Each point is reached from the start by the listed moves, each made once or not at all, plus a little noise. Say if it took an odd or an even number of moves. Then give how often each move was made.
In the rows, 128 means zero.

Moves:
(1): [158 126 121 128 112 120]
(2): [155 155 116 109 142 126]
(3): [108 117 172 129 131 134]
Start: [135 142 161 165 133 128]
Points:
[113 128 202 164 135 139] => odd (0, 0, 1)
[149 133 194 164 119 124] => even (1, 0, 1)
[194 168 144 148 132 116] => even (1, 1, 0)
[139 158 193 145 156 135] => even (0, 1, 1)

Moves:
(1): [149 109 121 110 147 127 127 134 151 122 105]
(2): [147 147 147 111 131 137 126 117 136 132 121]
(3): [129 118 182 135 132 111 111 136 108 151 107]
(4): [136 125 115 141 136 120 116 108 159 133 121]
(5): [ 90 152 118  88 166 109 116 118 143 146 137]
(6): [116 139 114 151 130 180 126 155  99 120 134]
(7): [101 156 147 154 140 120 157 164 125 143 128]
(8): [129 164 118 121 145 106  96 151 117 120 152]
Start: [132 145 152 121  95 108 111 100 140 139  85]
Points:
[ 97 200 187 102 192  33  66 143 177 186  67] => even (1, 0, 1, 1, 1, 0, 1, 1)
[101 198 147  86 138 152  94 104 134 152  94] => odd (0, 1, 0, 0, 1, 1, 0, 0)
[126 155 164 129 129  99 141 141 160 147  63] => even (1, 0, 0, 0, 0, 0, 1, 0)

Moves:
(1): [185 143 140 135 148 119 132 147 143 135 139 108 120]
(2): [122 142 130 105 120 121 127 140 117 148 126 119 115]
(3): [121 142 157 128 131 142 131 128 139 128 136 121 118]
(4): [118 149 133 147 138 137 133 128 126 140 108 135 138]
(5): [116 148 130 126 140 107 138 108 134 125 139 144 122]
(6): [158 142 101 126 133 166 160  99 151 128 142 132 141]
(7): [131 119 142 140 128 130 159 121 122 129 121 120 124]
(8): [146  97 132 123 161 122 118 162 130 153 145 131 130]
(9): [100 151 112 128 129 114 142 132 161 113 136 127 121]
(10): [130 124 109 143  97 135 129 116 133 153 128 130 122]
(11): [132 130 109 132 117 115 127 158 121 134 150 144 115]
(12): [135 111 124 125 134 135 126 129 136 119 116 154 123]
Start: [117 141 120 109 122 157 132 139 148 118 140 130 142]
Points:
[189 175 116 138 194 177 208 160 210 148 162 114 148] => even (1, 0, 0, 1, 0, 1, 1, 1, 1, 0, 0, 0)
[ 94 192 135 103 135 147 148 162 150 144 147 178 107] => even (0, 1, 1, 1, 1, 0, 0, 0, 0, 0, 1, 1)
[118 144 134 136 158 164 139 142 174 169 144 177 125] => even (0, 0, 1, 1, 1, 0, 0, 1, 0, 1, 0, 1)
[165 125 126 129 136 209 192 126 181 165 173 124 141] => odd (0, 0, 1, 0, 0, 1, 1, 1, 0, 1, 0, 0)
[149 171 143 100 177 108 181 214 195 150 196 148  78] => odd (1, 1, 1, 0, 1, 0, 1, 1, 1, 0, 1, 1)
[ 86 177 136 109 167 131 180 195 183 155 165 172  98] => odd (0, 1, 1, 1, 1, 0, 1, 1, 1, 0, 1, 1)
[ 81 184 112 135  92 162 181 171 176 159 138 158  95] => even (0, 1, 1, 1, 0, 0, 1, 0, 1, 1, 1, 1)
[213 170  68 134 104 177 169 144 184 157 187 133 125] => even (1, 0, 0, 0, 0, 1, 0, 0, 0, 1, 1, 0)

Moves:
(1): [125 123  98 132 135 131 107 121 124 119 128 141 127 125 142 126 130 119
 127 132 125]
(2): [117 126 115 137 142 138 122 130 115 130 140 114  94 116 132 120 129 135
 114 107 122]
(3): [139 134 166 129 141 138 126 128 128 105 130 125 122 122 112 138 129 127
  99 123 129]
(4): [133 135 143 133 125 130 128 137 118 137 132 124 133 130 120 128 123 115
 128 119 138]
(5): [124 108 140 122 148 121 138 114 138 118 121 123 146 124 124 132 144 120
 142 119 121]
(6): [124 110 139 125 128 139 132 123 117 119 138 142 116 137 136 134 127 124
  99 113 130]
(7): [133 106 105 131 122 130 143 124 131 128 131 130 134 115 114 144 112 116
 138 154 109]
(8): [134 134 113 137 132 130 134 146 112 115 140 113 133 131 137 129 133 135
 118 126 138]
(9): [116 135 119 123 123 118 122 133 132 120 146 134 132 128 145 140 115 120
 140 140 120]
(10): [113 134 150 132 131 140 134 138 137 140 132 133 120 131 125 115 146 121
 125 140 140]
(11): [132 115 146 134 131 111 107 109 133 126 135 142 134 126 131 151 141 128
 105 128 121]
(12): [136 136 108 124 145 117 134 115 137 124 118 148 117 122 133 128 147 103
 120 127 119]
(13): [124 138 139 133 132 129 133 109 140 130 125 130 148 137 127 132 123 118
 125 142 123]
(14): [146 128 162 125 134 134 132 108 121 143 155 130 125 126 121 132 136 130
 127 133 132]
(15): [126 117 134 121 143 129 134 142 118 134 108 123  96 138 131 126 126 132
 131 129 132]
(16): [132 118  95 116 140 133 122 136 146 135 125 137 117 146 108 117 134 127
 119 128 116]
(17): [122 128 122 121 119 139 129 134 123 131 131 110 122 134 120 145 143 130
 144 135 132]
(18): [ 91 137 135 113 124 131 141 137  99 128 127 134 146 132  96 137 128 121
 152 160 111]
(19): [134 135 145 101 123 144 129 143 122 152 117 108 153 105 146 148 127 107
 121 117 131]
(20): [122 101 123 111 115 128 120 113 121 129 153 107 116 135 107 122 129 121
 109 158 123]
Start: [125 133 125 141 108 148 108 105 168 125 126 137 125 140 176 150 127 106
 131 129 139]
Points:
[100 111 154 138 174 169  95 104 155 136 121 112 124 122 221 178 176  69
  87 117 142] => odd (1, 1, 0, 0, 1, 0, 0, 1, 0, 1, 1, 0, 1, 0, 1, 0, 0, 0, 1, 0)
[ 69  79 140 117 124 172 138  63 132 104 214 147 159 153 141 186 144  44
 123 239 104] => odd (1, 0, 0, 0, 1, 1, 1, 1, 1, 1, 0, 0, 1, 1, 0, 0, 0, 1, 0, 1)
[ 89  84 153 127 173 191 140  45 125  88 202 144 105 130 118 177 178  30
  61 200  99] => odd (1, 1, 1, 0, 1, 1, 1, 1, 0, 1, 0, 1, 1, 1, 0, 0, 0, 1, 0, 1)
[120 102 194  99 133 174 106  93 179 131 200 110 106 165 104 167 173  65
 111 172 140] => odd (0, 0, 1, 1, 1, 0, 0, 0, 1, 1, 0, 0, 0, 1, 0, 1, 1, 0, 0, 1)
[ 83 109 198  89 111 163 134  91 151 159 168 130 185 110 146 243 167  47
 172 204 105] => odd (0, 0, 0, 0, 1, 0, 1, 0, 1, 1, 1, 0, 0, 1, 0, 0, 1, 1, 1, 0)
[ 93 116 149  72 144 162 154 122 144 113 104 122 143 110 144 235 147  29
 163 182  92] => odd (0, 0, 1, 0, 1, 0, 1, 0, 1, 0, 0, 1, 0, 0, 1, 0, 1, 1, 1, 0)
[100  45 113 136 160 190  92  63 171  87 192 122  92 156 126 193 183  60
  28 170 106] => odd (1, 1, 1, 0, 1, 1, 1, 1, 0, 1, 1, 0, 1, 0, 0, 1, 1, 0, 0, 1)
[110 104 112  85 113 149 115  75 163 162 138 147 172 136 105 205 140   7
  95 210  79] => odd (0, 0, 0, 1, 0, 0, 1, 0, 0, 0, 1, 1, 1, 0, 0, 1, 0, 1, 1, 1)

Moves:
(1): [130 128 131 129 126 123 122 129 116 115 131 127 119 140 110 123 122 125
 119 134 119 153 134 130 130]
(2): [124 130 143 135 130 136 115 124 122 132 113 128 132 118 136 120 130 132
 124 129 144 122 133 139 146]
(3): [120 120 146 105 101 129 127 129 142 119 147 132 112 109 142 126 134 129
 136 148 135 137 108 127 136]
(4): [122 131 119 122 119 131 120 134 124 117 149 133 129 134 143 126 128 123
 120 127 139 137 140 134 122]
(5): [ 97 121 117 119 143 124 113 134 128 126 141 127 112 155 145 147 113 141
 117 128 113 164 142 126 126]
(6): [138 115 124 102 123 112 113 123 128 140 125 134 125 117 124 132 124 119
 115 139 128 140 131 121 113]
(7): [120 133 126 125 129 129 108 124 128 118 133 121 129 133 122 146 115 113
 134 128 125 131 132 134 113]
(8): [133 118 154 141 121 136 120 115 162 132 132 139 127 115 130 119 145 114
 123 136 119 142 127 120 141]
(9): [121 122 131 130 134 122 129 123 146 127 128 127 124 124 131 140 126 129
 137 128 137 139 138 135 126]
(10): [122 124 140 121 112 118 127 120 124 137 114 136 117 137 136 126 130 126
 135 126 130 138 118 143 128]
(11): [113 130 128 119 128 118 124 123 118 123 125 129 127 131 124 129 109 132
 129 125 120 119 138 145 120]
(12): [140 122 145 125 139 120 133 122 115 120 142 147 119 113 133 149 121 128
 122 137 122 124 140 124 124]
(13): [137 135 122 131 131 124 130 127 124 127 128 127 124 129 139 126 115 129
 123 123 122 131 130 120 136]
(14): [123 131 137 134 127 133 127 113 135 127 116 125 136 122 139 132 133 141
 134 125 131 126 116 116 119]
(15): [110 127 119 167 115 109 140 146 123 134 126 136 138 146 119 129 105 136
 131 123 128 123 133 131 105]
(16): [137 124 114 139 136 125 122 141 117 124 133 135 131 121 133 129 142 130
 122 128 124 132 137 129 128]
(17): [127 120 121 139 142 151 140 129 111 128 134 130 118 112 132 118 136 124
 128 126 133 130 128 125 123]
(18): [120 135 123 132 132 115 130 118 141 127 126 138 116 130 115 128 127 130
 135 113 137 125 126 125 133]
(19): [148 126 128 135 116 138 115 139 132 127 141 123 129 125 135 125 134 136
 116 127 122 134 135 120 121]
(20): [126 133 116 135 129 145 128 128 122 121 128 148 121 132 115 121 120 124
 126 137 122 136 131 136 128]
(21): [113 135 119 132 118 127 139 126 132 146 123 116 128 131 116 137 128 125
 149 126 118 127 144 130 142]
(22): [115 120 132 124 122 118 123 143 125 135 134 136 135 128 130 138 122 128
 139 118 121 150 136 131 126]
(23): [128 111 139 131 124 137 120 114 126 132 153 125 128 122 128 142 107 145
 131 138 120 136 127 131 130]
(24): [126 115 120 121 139 138 121 139 115 124 120 131 131 148 135 121 118 128
 140 134 127 136 127 114 103]
Start: [124 119 132 133 107 136 127 128 127 140 138 133 122 118 137 131 128 126
 125 126 135 133 132 141 147]
Points:
[ 86  79 126 116  59 111  96 154  95 141 170 180  65 160 137 158  68 136
 123 175  92 237 167 137  96] => odd (1, 0, 1, 0, 1, 1, 0, 0, 0, 1, 0, 1, 0, 0, 1, 0, 0, 0, 1, 1, 1, 0, 0, 1)
[ 56 101 167 175  64 107 117 127 133 156 145 199 110 119 142 157  84 115
 154 133 126 181 202 201 147] => odd (0, 1, 0, 1, 0, 0, 0, 1, 1, 1, 1, 1, 0, 0, 1, 0, 0, 0, 0, 1, 1, 1, 0, 0)
[ 92  77 111 105 100 114 102 146  63 162 127 154  98 130 123 131 105 110
 147 131 103 206 175 154 106] => odd (1, 0, 0, 0, 0, 1, 0, 0, 0, 1, 1, 0, 0, 0, 0, 1, 1, 0, 0, 0, 1, 1, 0, 1)
[143  74 162 154  90 162  70 111 104 169 180 183  89  59 150 166 107 105
 117 151  95 214 190 153 157] => even (0, 1, 0, 0, 0, 1, 1, 1, 0, 1, 0, 1, 1, 0, 0, 1, 1, 0, 1, 1, 1, 1, 1, 0)
[112 101 132 183  60 127  76 137  99 116 182 140 125 145 150 158  94 148
 115 125 121 190 149 157  91] => odd (1, 0, 0, 1, 0, 0, 1, 0, 0, 1, 0, 0, 0, 1, 1, 1, 0, 0, 1, 0, 0, 0, 1, 0)
[ 96  86 131 138 141  92  97 127 112 124 202 169  77 127 148 200  74 160
 123 122  99 232 189 138 155] => odd (1, 0, 0, 0, 1, 0, 0, 0, 1, 0, 0, 1, 1, 0, 0, 1, 0, 1, 0, 0, 0, 1, 1, 0)
[ 21  45 145 129  61 124  50 145 102 158 192 174  88 126 182 169  70 122
 147 156 112 249 184 173 101] => even (0, 1, 1, 1, 1, 1, 1, 1, 0, 1, 1, 0, 0, 0, 1, 1, 1, 0, 0, 0, 1, 1, 1, 1)

Moves:
(1): [120 137 131 129 128 114 111 124 124 138 121 129 131 123 132 141 135 120
 114 130 117 114 134 120 129 136 147]
(2): [129 132 138 109 134 120 128 122 148 144 120 117 109 116 121 101 140 148
 134 127 129 122 113 109 131 127 121]
(3): [170 140 144 125 140 145 157 156 126 110 154 130 135 132 112 101  99 159
 137 133 128 112 111 130 136 116 136]
(4): [130 138 128 147 140 109 132 107 141 112 126 134 119 107 127 120 119 135
 135 146 102 125 129 130 134 132 133]
(5): [164 134 150 112 130 134 114 131 129 136 145 141 139 122 136 132 114 120
 162 109 141  97 122 104 129  92 116]
(6): [134 135 121 120 129 134 121 133 124 128 132 138 125 133 138 130 120 133
 131 123 129 128 123 133 143 134 126]
(7): [125 135 130 126 149 127 150 129 112 129 163 143 160 144 146 130 137 143
 130 118 123 114 131 125 131 128 130]
(8): [124 102 122 101 121 123 121 141 112 134 113 136 145 113 127 138 132 136
 128 112 121 124 126 115 155 111 102]
(9): [122 104 146 138 118 129 112 117 131 120 132 120 121 125 129 136 141 115
 140 132 120 148 115 106 123 115 142]
(10): [149 125 109 138 145 137 130 119 130 143 121 122 137 140 129 127 132 112
 119 137 130 129 143 125 136 132 127]
(11): [103 121 124 118 137 113 120 138 116 114 140 148 121 134 111 144 127 116
 146 100 114 129 111 139 118 137 132]
(12): [150 105 136 111 126 150 139 138 140 123 119 155 140 115 140 126 133 115
 117 142 113 153 131 133 128 133 116]
(13): [123 119 123 122 102 123 122 102 137 139 113 131 128 140 115 126 136 131
 135 130 100 116 114 137 125 137 139]
(14): [125 142 120 125 122 134 130 134 131 121 132 123 138 129 120 140 133 125
 125 117 134 126 129 129 139 133 110]
(15): [116 127 133  99 137 131 140  94 140 107 136 109 141 127 128 114 134 153
 122 133 116 134  93 132 115 125 125]
(16): [117 137 122 115 145 113 161 161 109 133 129 120 157 136 147 105 150 103
 125 150 143 114 124 150 136 137 122]
(17): [122 118 128 133 133 128 110 133 121 135 135 141 145 115 138 135 140 134
 130 125 138 127 115 111 118 129 125]
(18): [127 130 149 137 153 120 122 126 155 118 146 136 147 142 143 115 117 138
 115 138 136 141 127 126 125 110 128]
(19): [122 113 144 126 105 125 125 140 132 123 124 122 114 122 122 124 107 112
 152 136 144 119 136 115 117 148 138]
(20): [121 118 103 130 105 110  95 140 132 134 137 142  97 106 129 137 121 121
 127 126 116 106 132 100 120 135 128]
(21): [143 141 134 151 128 124 158 120 133 138 153 120 122 127 125 113  93 116
 129 126 148 114 120 134 127 137 133]
(22): [110 134 137 134 136 143 127 122 132 136 135 126 121 122 117 112 116 128
 123 147 132 134 137 122 132 117 115]
(23): [142 116 138 128 125 119 124 138 115 125 152 122 139 121 133 112 139 125
 132 114 135 108 132 138 130 135 140]
(24): [121 130 108 116 118 129 119 152 126 129 110 137 134 106 131 126 121 128
 142 117  97 144 131 122 120 132 134]
Start: [150 123 126 107 108 116 148  93 126 141  91 133 117 134 122 164 130 135
 127 105  99 137 144 115 136 151 115]
Points:
[147  91 188  25 108 127 146 140 141 117 132 144 215  98 124 102 103 154
 202 123  88 105  61  52 139  88  81] => odd (0, 0, 1, 0, 1, 0, 0, 1, 1, 0, 0, 0, 1, 1, 1, 1, 1, 1, 1, 0, 0, 1, 0, 1)
[180 105 178  84 185 107  87 103 125 122 249 184 182 124 155 133 111 164
 163  81  78  68  81  36 128 103 136] => even (1, 0, 1, 0, 1, 1, 1, 0, 1, 1, 1, 0, 0, 0, 1, 0, 1, 1, 0, 1, 0, 1, 1, 0)
[134  63 189  59 140  76 176  70 162 128 157 146 177 124 147  82 173 120
 146 115  80 135  31 124 103 164 129] => odd (0, 1, 0, 0, 0, 0, 0, 0, 1, 0, 1, 1, 1, 0, 1, 1, 1, 1, 0, 0, 1, 0, 1, 0)
[129 144 170  99 155  88 132 138 123 150 156 166 158 124 151 137  84  75
 174  96  94 118 106  92 140 118 126] => even (1, 0, 0, 0, 1, 1, 0, 0, 1, 0, 1, 0, 0, 0, 0, 1, 0, 1, 0, 0, 1, 1, 0, 1)
